Each row is a point. The points of each table are mixes of a few directions, plus a little noise. Count the directions of each table, and those that both share. Where both have some left over, give the other angles between the two spaces (their principal angles), to ten degrees, smallest first.
In the rows, zero is written as 128.

First (5 x 3)
[[163 105 150]
 [ 77 161  94]
 [101 146 113]
 [214  70 184]
 [ 82 156  98]]
Second (5 x 3)
[[ 30 193  66]
 [169 101 155]
 [167 103 153]
 [116 136 120]
 [159 107 148]]
Directions: first 1, second 1, shared 1

First (7 x 8)
[[ 61 139 188 114 130 161 165  85]
 [136 148  58 109 153 153 131  77]
 [ 95 126 169 247 192 111 146 135]
 [133 186  52 137 112 145  72 145]
 [140  97 112  84  67  78 136 118]
 [159 112 167  88  79 119 101 197]
 [173  88 150 119 163 130 146 140]]
Second (9 x 8)
[[132 139 163 112 137  96 148 147]
 [106 103  33 166  68 226  55  86]
 [138 124 130 131 154 119 143 122]
 [141 135 163 116 161  89 161 140]
 [142 130 148 124 164 101 156 131]
 [141 133 156 120 161  95 158 136]
 [107  92   7 181  72 247  46  68]
 [129 147 180 102 130  83 152 159]
 [119 148 171 101 105  97 133 161]]
Directions: first 5, second 2, shared 1; angles 50

First (11 x 12)
[[207 170  90 108 144 122 145 148 114  92  93 197]
 [127 116 129 121 153 142 101  61 112 152 130  92]
 [193 148  96 111 145 118 155 128 113 119  81 177]
 [192 125  96 109 141 106 183 116 110 149  47 170]
 [ 94 135 145 139 123 144  89 133 138 110 182 105]
 [ 99 101 141 132 129 132 121  92 125 160 130  87]
 [122 118 132 123 152 145  94  66 114 146 140  90]
 [ 67 121 157 155  64 105 172 249 172 106 151 148]
 [118 145 134 129 144 152  75  99 123 109 176 107]
 [ 83 100 151 135 135 143  94  74 126 160 153  65]
 [105 131 139 146  74 101 185 243 161 105 123 171]]
Second (9 x 12)
[[163 146 136 110 154  77 103 125 131 149  80 174]
 [186 113 111 183  69 174 137 108  95 137 155  96]
 [174 154 136 135 147  94 131 117 114 156  75 173]
 [ 40 143 135 169 133 198 238 130 108 104 163  86]
 [ 93  88  80  71 146  98 134 135 131  83 159  86]
 [153 103  90  92 130 142 137 119 130 115 113 124]
 [119 154 172 126 140 140 100 137 159 151  97 173]
 [120 151 201 166  96 150  39 147 169 161 146 153]
 [106 100  90 100 139  79 133 133 114  94 163  87]]
Directions: first 3, second 5, shared 1; angles 70, 80

First (11 x 18)
[[ 92  69 106 164 101 136 130 117 182  96 128 124 156 142  80 105 111 148]
 [ 55  93  83 208  92 125 105 135 165  33 145  53 137 123 108  99  75  66]
 [150 115 165  78 189 127 145 102  71 183  95 146 145 187 148 146 152 160]
 [ 77  71 133 177  93 161 127 138 169  90  98  92 133 145 104 116 131  97]
 [183 146  62 141  63  69 116 184 217 132 184 142 136  45  93  99  90 166]
 [131 170 177  79 201 143 141 100  34 161  98 125 102 170 170 151 162  91]
 [145 161 134  87 181 122 138  83  78 150 145 169 135 144 137 141 131 162]
 [156 141 198  73 168 160 156 128  89 202  65 152 103 165 140 143 200 122]
 [164 136 107 153  74 103  88 171 126 111 181 127 132  68 206 182  85 160]
 [119 173 180  84 161 197 156  73  98 153 105 207  89 131 117 146 200 137]
 [135 132  63 162  90  66 110 177 179  96 164  71 138  89 103  84  72  96]]
Second (10 x 18)
[[151  93 123 141 115 140 128 136 174  90 172 142 146 116 144 150 102 187]
 [241  69  92 121 103   7 100 245 146 194 148  56 191 134 191 138  57 186]
 [172 218  73 126  51  53  86 153 108 190 159 168 113  18 145 138 118 132]
 [ 98 179 100 114 154  96 132  87  88 153 107 129 119 133  74  78 138  78]
 [ 94 114 124 156 110 129 117 131 116 121  99  97 129 138 125 122 128  88]
 [109 133 191  96 184 218 167  83 128  97 116 172  94 163 124 147 180 135]
 [ 82 121 151 118 182 188 163  62 135  78 126 151 116 170  83 110 147 123]
 [ 83  92 145 144 152 185 148  94 150  72 127 127 129 162 107 125 132 127]
 [179  55 140 139 115 106 120 198 158 130 136  81 162 153 182 157  93 169]
 [ 75 209 138 127 114 154 124  87  77 148  87 156  76  94 104 120 183  50]]
Directions: first 6, second 5, shared 4; angles 50

First (10 x 32)
[[114 106 140 134 110 134 136 147 138  97 122 143 121  36 124 114 119 109
  145 177 110 169 133  97 151 120 132 123  88 100 104 158]
 [149 151  77 120 131 128 189 124 131 135 113  67  85 162 118 125 107 118
  140 113 115  95 117 131  86 136 140  97 133 127 103 108]
 [120 186 101 127 150 176  78  53  81 173 150  90 140 197 153 112 114 108
  126 103 148  84 140 121  69 203 139 151 171 117 158 155]
 [114 142 112 140 138 139  87 117 101 138 149  97 165 194 150 184 117 149
  119  62 184 122 173 148 130 159 144 153 177 162  58 115]
 [113 105 146 145 139 125 131 172 151 107 127 151 136  94 129 153 131 149
  135 138 135 166 114 123 170  91 129 135 120 140 102 115]
 [109  75 165 161 112 166  85 135 128 111 186 167 132  76 154 149 134 152
  135 168  79 170  54 112 141  96 107 148  78  44 193 152]
 [146 146 122 127 173 122 186 147 168 147 102 141  88 150 109 101 142 135
  139 152  96 104  48 128 113  82 114 109 125 138 207  88]
 [130 157 104 114 140 116 170 134 136 125  85 104 112 113 108 104 115 101
  137 135 146 122 163 114 126 145 147 112 140 164  78 127]
 [144 106 172  97  89  81 101 110 124 127 117 188 149 112 110  89 162 117
   98 140 120 119 168 148 147 130 105 126 113 135 178 146]
 [138 105 140 118  99  91 119 136 123 119 129 136 147 147 123 149 140 141
  109  95 142 126 170 158 147 123 121 125 133 152  99 117]]
Second (8 x 32)
[[144 110 139 114  93 103 107 112 112 131 144 135 142 161 129 136 141 136
  104  99 125 109 153 158 124 134 115 127 129 125 140 126]
 [143 125 135 120 133 110 152 137 146 132 115 144 114 135 115 113 141 131
  125 137 111 116 104 136 127 104 116 116 121 134 167 111]
 [113 130 139 127 118 140  98 112 113 123 130 139 144  91 134 112 124 109
  129 146 137 143 157 110 135 154 134 140 122 117 119 162]
 [181 107 157  95 118  61 177 141 166 142 101 180  99 165  90  87 174 141
  102 137  78  83  78 169 123  66  86  94 109 142 249  83]
 [112 135 123 136 131 148 112 123 118 123 133 118 137 109 138 133 116 120
  136 132 141 143 144 113 131 147 140 138 131 123  98 145]
 [ 68 164  87 172 175 211 112 136 112 113 137  70 137  73 160 163  74 114
  174 142 174 183 142  67 135 172 178 158 147 121   8 161]
 [ 97 137 133 136 121 159  83 107 103 119 137 127 153  76 144 120 111 103
  137 147 150 157 172  96 137 173 146 150 126 112  86 178]
 [166 116 111 123 137  93 184 156 155 140 127 111  99 214 115 160 142 169
  117  83 107  89  75 176 112  74 110 102 140 149 157  57]]
Directions: first 6, second 3, shared 3
